Rows are points. Examples show where two turns around zero, p and q, send a point. Write where each new point lands after one turn and then the other. Backwards means that the second turn is done in reverse. Each puzzle has new turns, and all numbers are rounded.

Turn p:
[ 1.5 -1.2] => [ 1.7 -0.8]
[-4.5  2.2] => [-4.9  1.1]
[1.3 2.8] => [0.6 3.0]
[ 1.8 -3.8] => [ 2.6 -3.3]
Turn q:
[-3.4 -0.1] => [-3.3 -0.7]
[ 0.8 -3.3] => [ 1.4 -3.1]
[2.6 3.4] => [1.9 3.8]
Where do these land?
p, then q: [-0.7 -5.9] => [ 1.7 -5.7]
p, then q backwards: [1.9 3.3] => [1.8 3.4]
q, then p: [-0.4  2.0] => [-1.2  1.7]
q, then p: [-0.9  0.6] => [-1.1  0.2]

Turn p:
[2.6 4.0 2.0] => [3.8 3.3 1.2]
[ 1.1  3.0 -0.5] => [ 1.8  2.5 -1.0]
[-3.3 -2.6  0.7] => [-3.8 -1.4  1.3]
[-5.2 -1.3 -2.8] => [-5.6 -0.1 -2.2]
[ 1.6 -0.7 -2.1] => [ 1.1 -1.4 -2.1]
[ 3.2 -2.5  2.8] => [ 2.7 -2.9  2.9]
Turn q:
[-0.4 -0.6 -0.6] => [-0.3 -0.7 -0.6]
[-3.6  3.9  0.5] => [-3.3  4.1 -0.7]
[-2.2  1.7 -1.9] => [-1.7  1.5 -2.5]
[ 6.3 -0.5  1.3] => [ 5.9 -0.7  2.5]
[-0.2 -4.5  0.7] => [-0.7 -4.3  1.2]
Where do these land?
q, then p: [-1.7  1.1 -1.4] => [-1.2  1.1 -1.8]
p, then q: [ 1.2 -5.8 -0.5] => [-1.0 -5.8  1.0]
p, then q: [-3.2  2.8  2.5] => [-2.0  4.3  1.3]
p, then q backwards: [ 3.6  1.9 -0.7] => [ 3.5  1.1 -1.8]

Turn p:
[ 1.2 -3.6  1.1 -1.3] => [ 1.5 -3.4  1.8 -0.6]
[5.1 2.8 1.3 4.3] => [ 5.7  4.1 -1.0  1.9]
[ 1.4 -1.0 -0.2 -3.9] => [ 0.5 -1.9  0.5 -3.8]
[ 1.8 -0.5 -2.3  0.1] => [ 1.3 -1.0 -2.4 -0.5]
[-1.2  1.2  2.4  4.6] => [0.3 2.8 1.4 4.5]
[-2.3  1.3 -2.1 -4.1] => [-3.7 -0.3 -1.1 -3.6]
[-6.0 -0.2 -0.1  0.2] => [-5.6 -0.3  1.0  1.9]
Turn q:
[ 0.5 -6.0  1.4  3.1] => [ 2.2 -6.0 -0.9  2.4]
[1.3 2.5 3.1 2.3] => [1.4 1.6 3.3 2.8]
[-3.3  3.7 -1.2 -2.2] => [-4.3  3.2  0.3 -1.4]
[-1.2 -0.4  0.8 -1.4] => [-1.2 -0.8  0.9 -1.1]
[-5.5  0.2 -3.8 -0.2] => [-5.7  0.1 -3.5  0.1]
[ 5.3  0.2  1.3 -1.1] => [ 5.0  1.0  1.4 -1.6]
[ 2.8 -0.2 -1.6 -0.6] => [ 2.5  0.9 -1.5 -1.2]
Where do these land?
q, then p: [-0.8  2.1  2.3 -3.3] => [-1.5  1.3  3.6 -2.0]
p, then q: [ 3.6 -4.9 -2.8  4.2] => [ 5.4 -2.2 -4.8  2.3]
p, then q: [ 4.4 -0.7 -3.6  2.6] => [ 3.9  1.4 -4.7 -0.2]
q, then p: [-0.8 -1.3  2.9 -1.5] => [ 0.1 -1.7  3.2 -0.2]
p, then q: [-0.9  0.3 -3.8 -1.1] => [-2.1 -0.3 -3.2 -1.4]
q, then p: [-3.5  2.8  2.4 -0.9] => [-3.1  1.9  3.5  1.2]
q, then p: [-1.9  1.6  2.7  0.0] => [-1.0  1.2  3.0  1.4]

Turn p:
[ 0.9 -1.9  2.0  1.9  3.8 -1.4] => [-0.7 -0.5  2.7  1.6  4.2 -0.4]
[ 3.2 -0.6  2.6 -4.9  1.0 -4.5] => [ 5.9  2.5  2.9 -2.0  2.5 -1.8]
[-3.0 -2.4 -3.2  3.7 -1.9  1.3] => [-4.1 -4.1 -2.9 -0.3 -0.9 -1.0]
[ 0.2  4.4  0.7  0.9 -2.6  2.9] => [-0.3  1.3 -0.3  2.4 -4.9  1.9]
[-2.7 -2.7 -3.5  4.3  0.6 -1.3] => [-3.9 -3.4 -2.9  0.7  2.1 -2.7]
[ 0.1  2.2  3.8 -2.8 -2.2  0.3] => [ 1.9  2.5  3.1 -1.0 -3.4  0.2]
[ 3.8  3.2  0.8 -2.8 -0.5 -0.8] => [ 4.8  2.7  0.3  1.2 -1.0  1.0]
[ 2.0  0.6  0.6 -1.8 -2.2  4.0] => [ 1.6 -0.5  0.3 -0.8 -3.0  4.0]
[-4.4 -2.8 -3.7  1.6  4.2 -0.6] => [-5.2 -0.4 -3.0 -1.5  4.7 -1.3]
Turn q:
[-2.0  3.3 -0.8 -1.5  6.9 -1.6] => [-2.1 -0.9 -2.9 -2.6  6.5 -2.2]
[ 0.2  2.0  0.3  1.7 -2.0 -2.7] => [-1.0  2.6  0.4  1.2 -1.2 -2.8]
[-2.6 -3.7  4.5  4.3 -3.2 -1.5] => [-4.1 -2.2  4.8  2.6 -4.4 -1.0]
[ 4.8 -3.1  2.0 -0.8  3.2  3.1] => [ 4.8 -3.8  2.3  1.6  2.9  1.9]
[ 0.0  1.8 -6.9 -1.6  0.1 -0.1] => [ 1.1  2.4 -6.7 -0.6  0.1  1.1]
[ 0.2 -1.2  1.4 -1.7  1.8  0.2] => [ 0.9 -2.3  0.7 -1.3  1.1 -0.2]
[ 0.8 -1.3  1.6  2.6 -4.0  3.9] => [ 0.3  1.3  3.7  2.4 -2.8  3.8]
[ 1.0  0.0 -0.5 -1.8 -3.4  2.5] => [ 2.3  1.8  0.6 -1.2 -2.4  2.5]
[-2.5  2.2 -1.5 -1.2  0.5 -3.8] => [-2.2  1.1 -2.8 -2.2  0.0 -3.3]
Where do these land?
q, then p backwards: [-2.6 -0.3 -3.3  0.1  5.4  2.7] => [ 0.4 -3.0 -4.8  1.1  3.6  2.8]
q, then p backwards: [ 1.0 -1.1  1.5  0.2 -0.9 -4.8] => [-1.2  0.3  0.9  1.7 -3.1 -3.7]
p, then q: [ 3.8  1.4  1.1 -2.4 -1.9 -2.3] => [ 4.3  1.7  1.6  2.4  0.3 -1.8]
q, then p backwards: [-1.4  1.5 -3.7  4.1  3.0  3.0] => [ 0.3  1.4 -3.1  2.4  5.2  2.8]
q, then p: [ 3.7 -2.5  3.8 -1.2 -3.3  2.3] => [ 3.3 -2.3  5.0  1.3 -2.2  1.9]
p, then q backwards: [-4.6  3.1 -1.3  1.3  3.1  3.0] => [-4.7  2.9 -2.5  3.8 -1.0  0.7]
p, then q: [ 1.9 -0.5  3.6 -0.1 -0.7 -2.8] => [ 1.4 -0.8  3.3  1.3  0.5 -3.1]
p, then q backwards: [-1.7 -1.7 -1.7 -1.9 -4.6 -1.2] => [-1.2 -1.7 -0.5 -4.4 -1.1 -3.2]

Turn p:
[ 2.6 -0.9 -2.3 -3.9 -1.4  2.6  1.7  0.0] => [ 2.4  3.3 -1.7 -3.3 -0.5  2.4  1.6  0.8]
[ 1.6  3.6 -2.6  3.0  2.7  0.6 -0.8  1.2] => [ 1.4  1.4 -0.9  5.4  0.7  0.3 -1.5  2.1]
[-2.8  2.7 -2.5  2.3  2.9  2.8 -5.6 -0.8] => [-4.3  1.8 -2.8  4.6  1.3  1.3 -4.6  0.1]
[-1.6 -2.4 -1.7  1.2 -4.7  0.5  2.4 -5.2] => [ 0.9 -0.8 -2.1 -1.3 -1.9  1.3  2.1 -7.1]
[ 1.3 -2.2  3.8 -1.1 -0.6 -1.5  1.4 -4.8] => [ 2.6 -2.9  1.1 -4.2  0.5 -1.1 -1.8 -3.4]
[ 0.9  4.1 -2.1 -3.0  2.2 -0.2  0.1  1.4] => [ 1.1  4.8 -0.2  0.9  1.1 -1.9 -0.7  2.7]
[ 3.9 -1.2  3.1  0.2 -4.7  1.6  1.9  3.2] => [ 2.3 -1.1  4.2 -2.1 -3.9  3.7  2.3  1.6]
[-0.9  3.3  4.9 -4.4  0.9  1.7 -0.8 -1.2] => [-1.1  3.1  4.4 -3.4  1.9 -0.7 -3.9 -0.3]
[-3.6  0.5 -3.2  1.0  4.4 -2.8  1.6  3.1] => [-1.9  0.2 -1.8  3.7  3.7 -3.8  3.3  2.1]
[ 0.8 -5.2  1.3  4.0  0.5 -2.3  2.1  3.1] => [ 0.5 -6.6  0.4  0.7  0.2  0.4  4.0  1.9]
[-2.1 -2.2  1.3  0.6 -2.3 -3.0 -3.9  0.0] => [-3.8 -3.1 -0.6 -1.1 -3.2 -1.9 -0.9 -0.5]
Turn q:
[-0.5  1.1  3.4  0.8 -1.9 -0.6  3.4 -2.7] => [ 0.9  4.1  2.4  1.2 -1.1  1.6  2.0 -2.1]
[-0.8  1.0  2.6 -0.6 -0.6 -0.6 -3.4 -4.0] => [-1.4  0.4  1.4  0.7 -0.2  0.6 -2.8 -4.9]
[-1.5 -0.8 -2.7  6.2 -0.4  0.6  1.4 -3.7] => [ 0.0 -0.2 -4.2  4.7 -2.7  2.4  3.0 -1.7]
[-1.2 -0.2 -1.4 -2.8  2.1 -2.7 -0.6 -2.6] => [-0.2  0.9 -2.0 -1.5  0.8 -3.5 -0.6 -3.1]
[-2.5 -2.4  1.7  0.4 -1.6 -0.5  0.0  2.5] => [-1.7 -1.0  2.8  0.3 -2.5 -1.6  1.4  1.4]
[-2.3  2.6  3.4 -2.5  4.6 -0.7 -2.0  8.0] => [-4.3  1.1  3.4 -0.1  3.6 -4.6 -3.8  6.3]
[-0.6  1.5 -1.9 -1.3 -1.3  3.2 -0.1  6.6] => [-2.0 -1.1  0.2 -3.2 -0.4  1.3 -0.9  6.7]
[ 3.7 -2.1 -1.6 -0.8  3.1  2.8 -0.9  1.2] => [ 1.2 -3.9 -1.1 -0.9  4.5  0.6  0.6  1.3]
[-0.8  0.9  2.7 -1.5 -1.6  0.8  2.8 -2.3] => [-0.2  3.3  2.2 -1.2 -0.2  1.5  1.9 -2.0]
[ 6.5 -1.5 -6.1  2.0 -2.5 -2.4 -0.5 -3.0] => [ 7.9 -3.4 -4.8 -0.2 -1.9  1.6 -0.7 -1.9]
Where do these land?
q, then p: [ 2.3  4.3  2.5  2.4  1.5 -3.1  3.4 -2.1] => [ 3.4  1.2  1.8  5.5 -0.6  0.3 -4.0  0.7]
p, then q: [ 0.5  4.2 -3.4 -0.7  1.1 -1.9 -2.8 -2.5] => [ 1.4 -0.1 -3.3  1.7 -2.6  0.0 -5.1 -0.1]
p, then q: [-4.7  1.2  2.9 -2.9  3.5 -2.8 -1.9  3.0] => [-3.5  2.5  1.5  1.6 -0.7 -6.8 -1.4  1.1]
p, then q backwards: [ 4.7  2.0 -0.5 -0.1  0.3  4.6 -1.5  3.3] => [ 2.4  4.7  0.8  3.0 -2.9  1.8  1.8  2.9]
q, then p: [-1.7 -4.7 -1.0  2.5 -1.9  1.8 -0.7  2.9] => [-1.2 -3.0  0.8 -1.8 -0.8  1.7  5.4 -0.7]
q, then p: [-0.8  3.3 -4.0 -2.1 -6.0  0.6  5.0 -3.0] => [ 2.8  8.7  0.4 -1.8 -2.8  2.1  0.7 -1.5]
p, then q: [-3.0 -3.2 -0.1  2.9  2.7  0.2 -2.8 -1.8] => [-3.1 -3.4 -3.1  1.2 -0.5 -2.3  2.3 -1.6]
q, then p: [ 1.8 -3.6  3.2  1.4 -0.2 -1.7 -1.1  1.5] => [ 1.2 -5.2  2.1 -1.0 -0.5  0.1 -0.3  0.4]
q, then p: [ 0.5  4.7  1.4 -2.6  1.1 -3.2  0.8  1.1] => [-0.4  2.4  1.3  1.6 -1.3 -3.1 -4.0  2.7]
q, then p: [ 0.0 -4.1 -0.2  0.4 -4.1  4.9 -0.2 -1.8] => [ 0.3 -0.3  0.5 -4.4  1.8  4.4  2.7 -3.3]
q, then p: [ 0.4 -4.0 -1.0 -1.3  1.9  0.6  1.8 -0.5] => [ 2.7 -1.0 -0.8 -1.5  2.5 -1.6  2.5 -0.2]
